Each row is a point. The points of each table are mixes of a few directions, plus a little noise. How many directions does each table use, and how many do they share? Where both have some left over, give the other angles between the two spaces (their principal angles), to ten degrees, smallest first.

First:
[[ 58 -79  26]
 [-28  34 -22]
 [  2 -21 -56]
 [  8 -14  -4]
 [-41  81  54]]
Second, 6 rows:
[[  53  -29  -34]
 [ -13    7    8]
 [ -30   17   20]
 [-105   56   67]
 [  49  -26  -32]
 [  47  -25  -30]]
Directions: first 2, second 1, shared 0; angles 30

First (7 x 8):
[[ -36  103  -10  -28  -46   11  -23  -58]
 [  40   -4   46   15  -17  -20  -14   64]
 [ -38  -54   -3  -24  -25   -4   -5   -2]
 [  -7 -114  -29   10   52    6   34    4]
 [  34  -28   -3   26   42    3   21   21]
 [ -36   76  -40  -17    2   23    5  -76]
 [  43   20   40   18  -11  -15  -12   55]]
Second:
[[ -79   27  -19  -83   10  -25    2   13]
 [  32   -3   73    7   -1   16   65  -29]
 [  35   -7    1   11  -37   50   -3  -32]
 [  38  -50   -1   65   25   -1 -121  -21]
 [ -58   -8  -12   28  -88  -23   49  -45]
 [ -17    2  -36   -8  -32   14  -20  -10]
 [  19    6  -35   24   16  -10   -7   42]
 [ -39   49  -44  -71   14   -9   45   58]
 [   5   -3   11   12   41  -30   -7   26]
 [  65  -12   61   16   51   18   -3   -2]]
Directions: first 3, second 5, shared 1; angles 70, 90

First (10 x 11):
[[ -16    2  -10   54   39   11   -2    0  -49    6   20]
 [  40  -80  -19    5  -50   14   10  -56  -41  -29  -67]
 [  -9   56   28  -72  -10  -24   -2   43   98   14   22]
 [ -10   22    7   -8   14   -3   -3   14   19    7   19]
 [ -30   48   -4   17   21  -12  -10   27   -3   21   40]
 [  -2    2   40   -7   89   35   10   22   41   -7   21]
 [  33  -65   -7    6  -16   19   10  -40  -28  -26  -50]
 [ -34   14  -62   93  -48  -29  -26  -18 -121   19   19]
 [  -2    6   -2   -2   -4   -3    0    1    2    3    2]
 [  30   -4   26  -80  -40   -7   11    6   86  -11  -30]]
Second (8 x 11):
[[-19 -13  29 -70 -28   8  84  18  16  -9 -23]
 [  3 -27  14  18  26  38 -17 -30  46 -21  26]
 [ 16 -24  40  50 -15  20  18 -29   7 -28  37]
 [-41  20 -37 -21 -93 -24 -38  -1  83   9  70]
 [ 31 -26  28  26  21  -8  -8   9 -23 -15  -2]
 [-29  17  30  21 -23  22  48 -32 -53  -6 -18]
 [-13  17 -44 -22  33 -40 -69  27 -33  33 -38]
 [ 55  35 -57   1  82 -20 -13  40 -42  35 -59]]
Directions: first 3, second 6, shared 1; angles 30, 70

First (9 x 14):
[[ 53  -6 -78  38   7  19  -8  -8 -17 -10  46 -20  -6 -91]
 [ 18  -2 -26  13   2   7  -3  -3  -6  -3  16  -7  -2 -31]
 [ 43  -5 -62  30   6  16  -6  -7 -14  -8  37 -16  -5 -73]
 [  7  -1 -10   5   1   3  -1  -1  -2  -1   6  -3  -1 -12]
 [  5  -1  -7   3   1   2  -1  -1  -2  -1   4  -2  -1  -8]
 [ 24  -3 -35  17   3   9  -3  -4  -8  -4  21  -9  -3 -41]
 [-42   5  62 -30  -6 -16   6   7  13   8 -37  16   5  72]
 [-36   4  53 -26  -5 -13   5   6  12   7 -32  14   4  62]
 [-71   8 103 -50  -9 -26  10  11  23  13 -62  27   8 121]]
Second, 8 rows:
[[-10  41  43  16  -6   7  10  46  34   3  22  -3 -17 -12]
 [  4  -7  26   9  10 -12  -2  32  19 -21 -31  34  65  -4]
 [ -6 -23 -10 -29  21   1 -14   4 -16  24   8 -12 -36 -27]
 [ 21  11 -44  40 -44   2  21 -86 -19 -40 -22   3  50  75]
 [  7 -23  17   3  16 -16  -8  28  13 -17 -40  35  67  -8]
 [  3   7 -62   0 -27  17   9 -85 -39   9  32 -43 -63  39]
 [ -2  -6  14  -3  11  -4  -6  22   9   0  -8  10  13 -14]
 [-16  -2  12 -34  24   9 -14  35  -1  43  33 -25 -73 -47]]
Directions: first 1, second 3, shared 0; angles 70
